Each row of a before or after table is a point. The points were changed in one or more steps. Then noise was added and the rows were shuffled. The steps act on how far a point lies along the listed directions, d1 being the first. Write out the steps. A step turns or swaps two directions, mirrors them in a line or flattens them onto one, adds a multiple of one to another, or multiplies one. Angles are multiples of 10 degrees, from the lower direction toward the higher: turns from -170 to 170, lines from 10 to 170 but not 90. Use the fewest steps. Two steps may share a direction if one is a turn and the other turns, adds or multiplies; they go together, in the order done. Otherwise the lowest direction goes first.

Directions:
(1): [51  1 45]
(2): [-23  60  24]
(3): [ 39  33 -45]
Before, 12 rows:
[[  0 -20   7]
 [ -5   1  27]
 [-18  -5 -11]
 [-21   9  -4]
 [ 19 -16 -19]
 [ 16 -27   7]
 [  7 -25  -3]
 [ -6   5  20]
 [-41  22 -30]
 [  6 -29  12]
 [ 48  16 -57]
 [ 12  -8  -2]]
After (12 x 3):
[[  0 -13   2]
 [-26  35 -39]
 [  4   6 -17]
 [ 19  16  17]
 [ 15 -20  -6]
 [ 20 -11  -3]
 [ -7 -33 -10]
 [ 10  15  14]
 [ 22 -26   6]
 [-60 -44  -3]
 [ -2  19 -16]
 [ 27 -17   4]]
Steps: mirror d1 and d3 in the line at 160 degrees

Directions:
(1): [ 13  28 -13  35 -17  -9 -18 -59]
(2): [ -6 -60  16  32 -14  -4  32 -20]
Before, 10 rows:
[[-10  17  -5   8   0   2 -10  -1]
 [ -1  17  -1  -4  12   1  -7   3]
 [ -7 -41  14   7  -4  -6  23  -6]
 [ 18  32 -20  39 -21 -12 -19 -53]
 [  1  14  -1  -9  -5  -1  -4  -3]
 [  9  34  -3  15   4   3 -23 -22]
 [  1   5  -3  -5   4  -5 -12   2]
 [ -2  17  -7  -9   2  -7 -11  17]
 [ -4   1  -6 -15   7   3   0  15]
 [ -8  14 -13   0  -1  -1  -9  -1]]
After (10 x 8):
[[-14 -11   4  11   0   3   6   8]
 [ -4 -14   7  12   3  -2   9  -7]
 [ -9 -42  10 -23   9   6  26  60]
 [ -1 -14   1   4   0  -8  -3  -4]
 [-14 -14  -3   6  -3   1   7   2]
 [  4  39 -10 -23  10  -3 -20   4]
 [ -4 -10   6  -2 -10   0   9  -5]
 [ -8 -35  21   4   9   8  16  19]
 [ -1  -1  -7  12  -5  -3   0 -20]
 [ -3 -14   0  19 -12 -12   4  -9]]
Steps: turn d1 and d2 by 170 degrees

Directions:
(1): [ 13  54  32 -16  22 -17 -17  17   7 -32  -3 -34]
(2): [-11  -7   3  21  -8  -5  19  -2  48 -60   9  30]
(3): [ 23  26  -4   7 -42  -4  -4  26  38  36  37   2]
(4): [-25  18 -24  -4  -1  -3   3  18 -48 -22  56  15]
(5): [ 22  31 -21 -41   9  38  27  10   2  -2 -23  39]
Before:
[[-12  -7 -22  16 -22   2  11  12  -1  -1  55  21]
 [ -3  34   6 -10   8 -18  -7  18   6 -28  29   2]
 [ 20  20  12 -19  -2   9  -8   7  -3  27 -17  -7]
 [ 10  26  -1 -12  -6  -5 -27  21 -11  21  20 -22]
 [-14  21   9  -1  10 -12  -6  15 -34 -37  13 -16]
 [  2 -16   7  18 -13 -28 -17 -13   3  28   5 -23]
 [-23 -14 -13  19 -17 -10 -14  -4 -23  31  27 -19]
 [ -1   6 -22  -7  -8  18   3   8  -2  35  -6  10]
 [  8   4 -11 -17  -7  13  11  -2 -14  29 -24   3]
 [ -6  21  10   8 -18 -40 -16  25 -12  23  36 -36]
 [ -2   7  12   1  15 -20 -14  -2  -8 -10   0 -22]
 [  6  22   1 -20   7   7   7  12 -15 -17  -4  -2]
 [-10 -15 -31  10 -11   5   7   4  -9   1  27  18]
 [ -5  17  28  -9  21  -7  -5  -1 -13 -23 -13 -22]]
After, 14 rows:
[[-30 -13  29  41  -8 -58 -11  -1  18 -36  24 -36]
 [ -9  -6  41  39 -11 -37 -18  -2  29 -30  -4 -40]
 [ 18 -13 -25 -11  -2  30  26  -5  28   6 -28  40]
 [ -1  19 -30 -21  -8  19  25   5 -14  -7   1  35]
 [-16  -2  10  20  -1 -26 -20   6  13 -40  27 -15]
 [ 16 -22  -6  -4   0  22  24 -14  38   7 -30  25]
 [-11  18   5  -1  -4  -7  -5  10 -22 -22  25   6]
 [ -5  -4  43  20  13 -42 -30  -7  33 -14  -5 -41]
 [-11  -9  -7  12  -7 -23  -7  -7 -15   4  24  -6]
 [  2   6  18   7  -4 -12   0   3  10 -22  -2 -13]
 [ -6  15 -34 -18   1  30  24   7  -2  -5  -9  42]
 [-15   5  40  24   1 -38 -24   2   0 -15  23 -47]
 [-23 -11 -20  16 -12   6  11  -6  15 -15   8  19]
 [-15  -3  20  25   4 -42 -25  -3   2 -14  19 -35]]
Steps: add -1.5 times d1 to d5; turn d2 and d4 by -130 degrees; multiply d3 by 0
